Every row gives one point. Any point is a mix of the corners, with weights that add up to 1. It lies inside the corners' shape when no weight is negative. Say inside or outside, and name the corners with a negative weight.

Corners:
(1): [27 13]
(2): [-74   4]
(3): [ 58 -33]
Points:
[-2  6] => inside
[-60  20] => outside (3)
[-66  20] => outside (3)
[-34  22] => outside (3)
[ 55 -16] => outside (2)
[ 29 -29] => outside (1)
[ 47 -28] => inside
[ 38 -10] => inside
[ 51 -29] => inside

Corners:
(1): [-3 20  4 41 -4 11]
(2): [ 10   4 -39  28 -15  19]
(3): [ 23  15  -7  44 -27 -73]
(4): [ 41 -18   1  45  -6  13]
(5): [ 11   4 -22   7  35   0]
(6): [   7   29  -20 -121  -21   37]
(7): [ -7 -43   3  51 -11   9]
Points:
[  0   1   8  92 -21  -8] => outside (5, 6)
[ 10  -1 -12  15  -3  26] => outside (3)
[ 10 -17  -6  53   0  -9] => outside (6)
[  5   1 -18  -7  -2  28] => outside (3)
[ 16  -1 -15  41   0 -14] => outside (6)
[  0  19 -14 -12 -12   3] => outside (4)
[ 23  -3  -5  32 -12 -11] => inside
[ -6  -1 -21  -7  24  24] => outside (3, 4)

Corners:
(1): [-26 -44  31   9 -14  -2  90  50  45]
(2): [ -3  38 -52  51 -19 -71 -84   3 -65]
(3): [-86 -63  76 -12 -26  42 -46   7  -6]
(4): [ 50  58  42  18  71 -15 -21 -50 -61]
(5): [-30  53  21  35 -44 -61 -56  36  25]
(6): [-30  32  49  38  27  90 -22   9  13]
(7): [-47  -6   5 -40  40  39  59   6  60]
(8): [ 22 -23  13  47 -38 -45  83 -43  10]
(9): [ 38 -41  14  54  25 -56  70   3  64]
(10): [ 72  23   0 -51  -6 -17 -26 -26 -44]
Points:
[ 13   7  20  28   8 -26  10 -15  -5] => inside
[-11  19 -15  21   1 -26 -27   1 -18] => inside
[-39 -12  35  56 -14 -13  -8  22   3] => outside (7, 10)
[-22  10  15  38  -7 -14  -2  10   7] => outside (10)
[ 13  13  17  18 -18 -33 -33  -4 -26] => outside (7)
[ 52  18  25   8  -2 -62 -26 -29 -51] => outside (6, 7)
[ 17  13  77  62  39 -17   8 -29 -15] => outside (2, 7, 10)

Corners:
(1): [ 43 -26  89  34 -21  -2  21 -55 -53   6 -20 -27 -20 -66]
(2): [-68  27  87   4  32  10  42 -69 -51  17  17   4 -32   5]
(3): [ 42 -18  26  23  -2   2 -19  -2 118 -15 -20 -36 -47 -10]
(4): [ -1 -22   4 -18 -49  -5  47  -6  82  10 -34 -19 -19   9]
(5): [ 20  78 -16  46 114 -20  13 -16 -61 -45 -30 -50  95  22]
(6): [ 35 -21  -2  34  25  -6  29 -28 -22  10  62   7 -26  82]
(7): [ -6 -16   7 -13 -26  39  -6  16 -37 -37  29  -1  12  60]
(8): [  10  -21  -13    9  -21  -14  -39  -41  -34    2  -58  -33   -8 -114]
(9): [-20  11 -25  26 -43 -15 -44   0  39 -33 -69  57  59  47]
(10): [ 20  74  -1  -3 -22  20  37 -33 -29 -23  -8 115 -36  62]
(11): [ -2  37   0  37 -20 -31  10  27  -1  35 -28 -24 -35  64]
(12): [ 15 -20  -6 -36 -40  43 -15 -19 -30 116 -13  96  22  45]
(13): [ 27  28  24  22 -35   8   9 -56 -22  25  44   2 -12 -33]
(14): [  5 -10 -19  19 -43  18 -25 -51 -31  37 -40  15 -20  70]
(15): [  -8   -9   -3 -121   -9  -32   -9  -28  -50    5  -10  -21   72    5]
Points:
[  6  16   3   9   6  -8  16 -14   0  -1 -23 -16  13  16] => inside
[  6   1   7   2 -24   0  10 -20  11   7 -25  11   4  16] => inside
[  5  11  16   4  -6   0  15 -15  13   1  -4   6   2  24] => outside (8, 14)
[ 37   6   7  32  -9  21  21 -27 -62  25  12   0 -16  22] => outside (2, 3, 9, 15)
[  6  29  24  40   0  -5  22 -13 -20   5 -10   4  -8   5] => outside (3, 14, 15)
[-13  43 -30   3   7 -16   8 -18 -34 -17  -7   4  25  63] => outside (1, 3, 12)
[  0   3  -2 -10  10  -3  -5 -26  48 -51   1 -23  -2  15] => outside (1, 11, 12)

Corners:
(1): [  30   29  -37  -24  -35   79   67  -51   16    4    7 -102  -34  -38
  -21    6   -5   47  -58  -18]
(2): [-39   7  35  19  26 -12  29 -84   9  17  53  12 -60   6 -42 -17 -17  48
   8 -18]
(3): [-10  70 -52  16 -37  72  61 -52  32 -15  23   3  38  18  12  38  -6 -15
  22  37]
(4): [ -3 -11  -7  43 -15 -15  18 -14  80 -31  88  44  71  -2  16 -27  79  99
 -15  33]
(5): [ -9 -23 -17 -43  22  92 -37 -41  34 -57  -5 -12 -27 -22  28 -18 -53 -41
 -38   6]
(6): [ 73  38 -57 -56 -59  -5  18  77 115 -67  41  32  32 -36  26  11  33  45
 -20 -13]
(7): [  28  -77   40   -8   21 -109  -38   42  -17   49  -15   18   77    2
 -111   27  -39  -12   23  -77]
(8): [ 46 -22 -22  54 -32  -3  90 -12 -58 -23  23   9   9 -14  30  21  11 -45
  -5 -38]
(9): [-25  -1  63  10 -21 -24 -60 -14  15  40  16  26  55  -1  22  63 -37   6
 -36 -24]
(10): [  7 -25   1 -45 -43 -37  23  15 -70 -86   2 -33  41  22   4  29  -5  39
  56  51]
(11): [ 38 -54  57 -42 -50 -34  17  -8  50  13 -10 -30  20  62  22 -19   1 -29
  -9  29]
(12): [ 16 -61 -65 -61  -4 -70 -23  33 -26 -21 -26  30  43   5  42  24   6 -38
 -38   4]
(13): [-17 -26 -35  29 -61  18  57 -46  -3  -7 -12  14 -17 -12 -28 -18 -32  84
  28   2]
(14): [ 56  -1   8  -2 -34  11  64  70  19 -68   2 -16  40  75  14 -20  13  49
  48 -36]
(15): [ 51  -2 -71  18 -44  54  -9  74  53  25   3 -20  26  32  30 101  11  13
  19  53]
(16): [-14 -14  80   8  24  21   1 -18  -9  13 -96  10  22 -63 -58  75  -2  15
  29 -72]
(17): [-69  93   8 -51 -51 104 -45  43  -7  19  -4 -21 -62 -36  40 -42 -32   2
   7  59]
(18): [ 10 -29  13 -21 -29  60  -7 -35 -52 -34  47  56 -13  72 -30 -47  28 -27
  -4  37]
(19): [-19  44  44  25 -27 -57 -93 -16  -4 -39 -58  71  34   2 -11 -22  -3   0
  83 -24]
(20): [ 44  59 -53   3   2 -63  62  67 -21 -49 -44  55  43 -55   5  16 -25  29
   7  -5]
(21): [-60  74  22  19 -26 -32   3   4 -15 -18  -1 -13 -24   4 -66  28 -49 -30
 -19   1]
Points:
[-27 -17  33   9  -8 -47 -32   3 -29  -2 -21  34  19  -1 -29  13 -25  -5
  21  -2] => outside (1, 3, 6, 14)
[-10  11 -11  16  -9  19  25 -18 -22 -22  -4   2   3  -1 -21   1  -5   6
  16   2] => outside (6, 9, 11)
[  8   2  -5 -16 -23  17  16   4   6   3  -4  -6  -3   5  -4  17 -23 -11
 -17 -10] => outside (4, 10, 19)
[ -58   46   10   -2   21  -53  -36  -44  -12   30  -45   33   -2 -106
  -57   35  -82  -19  -16  -82] => outside (4, 10, 11, 14, 15, 18)
[-17   6  18 -22 -16  38 -13 -19 -17 -25 -20 -10 -37  16   8  -9 -27  12
   7  13] => outside (3, 4, 6, 7, 8)
[  1   0   4 -10 -19  -9  -8  19   2   4  -2   2  17   1 -20  15 -17   1
   5  -5] => inside

Corners:
(1): [ -7  44  45  36  20 -43 -25 -17  19 -25  39 -20 -67 -21  44  -2 -36  73
  -8  78]
(2): [-44 -17  62  11 -43 -51  47  32 -29  23 -22  -6 -29  42  37  19 -25  11
 -11 -11]
(3): [-21  -6  25  51  33  34  13 -83 -32 -51   6 -46  23 -27   4   8 -32  14
 -49  86]
(4): [ 30  42  33  25 -24 -34   5  67 103 -14  49 -33 -11 -34 -69 -40 -24  17
  -7  55]
(5): [-19   7 -25 -53  10   1  57   3 -30  17  26  10  28  28  39   8 -65  43
  18   9]
(6): [-14  -5 -27  18 -39 -62  61 -64 -12 -10  73 -31 -12   3  31  32 -85 -16
 -12 -48]
(7): [  5  -5  19 -35  22 -23  29 -61 -43  17  19  61 -12  77  68  75 -23  -7
  20 -73]
(8): [ 67 -17  18  17  72 -34  10   1  43 -89  17  76  77 -46  31 -22  66  35
 -24  58]
(9): [  3   8  39 -51  26  12 -22 -27  78  25 -37   7  82 -36  36 -66  58 -29
  17 -27]
(10): [ 20  -3 -51  64  19 -10 -18  28  -5   5  45 -16 -29  68  20  23 -25 -56
  45 -88]
(11): [-54 -28  40 -54 -53 -32  18  51 -38 -55 -15 -30 -43 -79  -2  69 -18 -29
 -14  45]
(12): [ 36  53   5 -28 -63  80   1  42  31  29 -64 -73 -18 -41  39 -75   7 -44
 -27 -34]
(13): [  68  -43    7  -37   64   15  -12  -60   12   -7   41  -89  -24 -109
  -30   -6  -11  -26  -80   26]
(14): [ -2  34 -11  -2 -11  35 -49 -38 -21  -6 -27 -10  35 -27  18 -77  54  53
 -37 -73]
(15): [ 56 -73  39   3 -26 -21 -31  -5 -15  38 -15  27  10  50  83  37 -20  23
  48   2]
(16): [-17  10  43 -46 -19  43   6 -24  41 -31 -56 -79  36 -34  37 -15 -14  18
 -43 -44]
(17): [ 42  10 -26 -34 -29 -61  -4  32 -30  42 -33  30 -46  72  90  86 -38 -32
 -56  72]
(18): [ -2  42  17  -1   7   2 -17   2  -6 -38 -79 -22  83  28   4 -38  73   2
  32   8]
(19): [ 26  80  58  17 -39   1 -56  11  -5  75 -39  -9   0  57 111  36  32  25
  -4 -28]
(20): [ 46  61  17  -4  -8 -20 -76  68  25 -39  47 -15   6  28  23 -45   4 -26
 -20  38]
(21): [-49  17  52 -34  53 -62  23  -9 -13 -53   6  23 -16 -93 -42  15 -63   0
  13 -34]
Points:
[ 23  12   9   2 -11 -23  -7  22  -6  -1  14  -5 -16  11  25   4 -14   0
  -6   2] => outside (3, 9, 16)
[ -7  28  17   2 -10 -22   2   1 -10   6   7 -19 -18   6  24  11 -22  -2
 -12   5] => outside (8, 15, 16)
[  2  10  23 -15  -1  -6  -2   9  -1 -16 -24   5  18  -5  30   4   6   1
  -9  -6] => outside (1, 6, 13)
[ -1  14  25  -1 -15 -12 -14  20  15 -19 -19 -15  15 -20  10 -13   3 -13
  -1 -14] => outside (1, 5, 7, 13)
[ 12  13  14  19 -18  40 -14 -49 -19  13  -5 -70  14  47  67 -16 -15  24
 -18 -41] => outside (4, 8, 9, 11, 17, 21)

Corners:
(1): [ -7  -1  -4  -1   5  -7  30   9   5   4  13  20  -6  -3   1  -6  -5  10
 -10  36]
(2): [-13 -21   1  -6   9   2  21  -6  -9 -22  -8  27   7  -9  10  -6   9   3
  -4 -12]
(3): [  0  -1   8  12  -1   0 -10   8  -3  -1 -19 -14   0   1 -14   0  -1   8
   7  -9]
(4): [ -1  12 -10   0   6  -7 -22  -7 -45  13 -20  27  18 -11   6  12  -5 -14
 -12   0]
(5): [ -6   2  17  -2   6  -4  15 -11  11  -4  19  16  -3   6  18  -3  18  20
 -15  -2]
(6): [  8  13  27 -11   8  -3  13  11 -40  22 -14  21 -74 -25  14  -4   4   1
 -16  -3]
(7): [-12 -22   9  -6  13  -2 -10   4 -20 -13  15  21  10 -25   9 -18  -3  10
  -1 -11]
(8): [ -2 -12 -13 -22  19  13   6  13  11 -12   9  24  12   0   5   3 -14  11
   2 -19]
(9): [ 28  -7  34   1   6  -5   6   3  -2  -3   0  20  -6   1  17 -10   9  10
  -7  -4]
(10): [ -5 -14  14   4  -8  13  -9  14  -3   6  -2  15  11  -5  17 -15  15  -2
 -11  -7]
(11): [  18    2  -23   11    2    4   -8   20  -21   18  -34 -121    3  -19
  -15  -12  -25    4   23    7]
(12): [ -6  -3  -8  -9 -34  35  43  -8  -7  18  -8  14   9 -13   0  41  -5   0
  -9  14]
(13): [ 16 -13   6 -37 -55  -7   3   2   1   0 -18  -5  21   3  -1  26   6   3
  -4 -10]
(14): [-10   5 -19  17 -34   1  -7 -28   8 -13  -8 -12  15  -5  13  -9 -40   8
   4  -8]
(15): [-18   8 -26  -3  10  -6 -17 -14 -10  -1 -12  -3   5 -39 -15 -19  -2   7
  23 -21]
(16): [ 18  -8 -10  17  -1  17   1  -2  13 -11  16  11   7  14 -16  -2   9  16
   1   6]
(17): [ 13   2   9  -3   1   2  -7 -20  -7  29 -15  16   0  16  -8  33   6 -12
   4  24]
(18): [ -7   8   3   5  -2 -15  24  10 -33   9   0  11 -11  -3   5  -4   6 -11
  -6 -18]
(19): [-12 -23 -15  17   1   0  -3  10  11  11 -17   7  12   3  10  17   3  13
  -3 -14]
(20): [-21   1 -19   9  11  -3 -16  12  -1  -2  -5 -17  10  -5  16  30 -10 -18
  26 -19]
(21): [-12   4  -8 -18 -19   8  27  -9   3   3 -22  10  11   6   1  -5  10  17
  38   6]
Points:
[  2  -2   1  -7  -9   2   4  -5  -5   9 -12   7   4   2   0  11   3   2
   6   3] => inside
[-4 -2 -3  7  3  2  3  0 -8  3 -1  2  6 -6  3  3 -2  3 -4 -3] => outside (6, 13, 21)
[  1  -6   3   4  10   5   0   2 -12   4  -6   9   0  -9   1  -6   8   7
   0  -7] => outside (1, 13, 14, 20)
[-10   3   4 -10  -4 -10   8  -1 -11   1  -5  30 -11  -9  21  -3   3   2
  -7 -16] => outside (3, 7, 11, 12, 16, 17)
[  6  -8   5  -5   4   3   3   5 -16   8 -14   8  -2   0   0  17   4  -3
   3  -4] => outside (1, 5, 10, 14, 15)
[-1 -5 -4 -3 -4  4  4  2 -6  1 -7  5  5 -6  2  2 -3  4  3 -3] => outside (5)

Corners:
(1): [  7  72 -24  49 -57 -47 -21  36 -24  57  51 -19  10  51   0  -8   5   6
 -22 -16]
(2): [ -9  -7 -64  64 -17 -16 -14  29  73   4  41  45 -44 -96  59 -32 -21   9
  21 -44]
(3): [-31   2  38  18 -38  19 -69 -36  76  99 -15  -8  12  38  13 -51 -45 -77
  27  58]
(4): [  7   8  14 -34  68 -21  36 -44 -36 -26  12  73 -14  44 -29  12 -64 -11
   2   3]
(5): [-79 -11  -8  49 -31  14  25  69  33   3   5   5 -42 -35  12  36 -39  83
   1  44]
(6): [  34  -17   69 -103   73    7   85   15  -46  -47   11    7    9   68
  -41  -49  -40   13  -48  -75]
(7): [ 17  13  15   5  16   6  22 -45  22  56  35 -24  23  49 -68  32  -1 -78
 -58  13]
(8): [  58   13   39 -102  -48    9   66    4  -14  -16   32   -8  -31   14
  -25  -47   -5  -23    9   47]
(9): [-29  43   6  99 -66 -25 -37  45  18  -5 -63   7 -17 -69  53  35 -27  56
  70   2]
(10): [ 32   1 -35  48 -35  49  11  11 -14 111  12  13  63  52  33  22 -37 -81
  11  23]
(11): [ -2 -30  -1  30 -32 -25 -15 101  76 -48 -33  74 -18 -29  42   1   7  19
   0  46]
(12): [-28 -20 -69  23 -70 -42 -32  25 -28  30  26  -5  21 -35   5  39  51  44
  14  19]
(13): [ 67 -27  25 -30  27   2  72 -40  -3  21   8  18 -14  53  14 -15  -2  30
 -36  25]
(14): [ 36 -51  79 -75  29 -19  36  -2 -15 -44  43  33 -63  46 -13  29 -49  15
 -18 -68]
(15): [ 12  35 -59   9 -10  48 -56  38  29 -12 -35   2 -82 -38  17  12  -6  17
   8 -24]
(16): [ -2 -17  12  57   5   9 -18 -15   8  91  38   2 -30  42 -53 -47  50 -57
  28  16]
(17): [ 71 -19  21 -79  26 -61  66  16 -36  23  -9   5 -58  35 -29 -13 -53 -29
 -29 -21]
(18): [   4   47   29   39   29    3  -35    6  -40  121   17   23   -3   13
   55   -7    5 -112  -58  -10]
(19): [  7  14  10  31  43 -15 -31 -13  -5  61  74 -71  11  51  13 -11  19 -89
  11  37]
(20): [-92   3 -78  49 -42  18  22 -17   5 -11 -15   0 -47  11  40  33  -9   0
   0   0]
(21): [-14 -28 -28  88 -52 -26 -21  45 -32 -42  -2  -9  -8 -33  16  27 -34  40
 -36  40]
Points:
[  2 -20 -12   1 -10  21  15  15  21  36   8  -6 -12   7  10 -18  -3 -26
 -16  28] => outside (1, 4, 9, 14)
[ 13   1  14  -5   2  -6  16  11   5   1  10  19 -24  17   9  -1 -37  -8
 -11  -6] => outside (12, 16)
[  6 -12  12 -13   4  -1  16  13 -15  20  20   7 -17  42  -8 -10 -11  -8
 -15  12] => outside (2, 7, 9)
[ -4  20  -5  35 -27   7   0  -5  11 108  23 -26  12  26   4 -26   3 -51
   7  15] => outside (4, 11, 14, 15, 21)
[ 27  -9  24   3  20 -11  -4   4   2  -2   9  -1 -22  11  -1 -13 -21 -26
 -14  10] => outside (1, 5, 10, 12, 20)
[ -1  -4  -1   6  -8  -5  13   8   6  11   7   8 -17  13  -3   6 -25   2
  -1  10] => outside (18)
[ 33  38   6  -4 -26 -16   5  81 -13  17   9  28 -28 -24 -18  -1   7  21
   0 -70] => outside (3, 4, 13, 19, 20, 21)
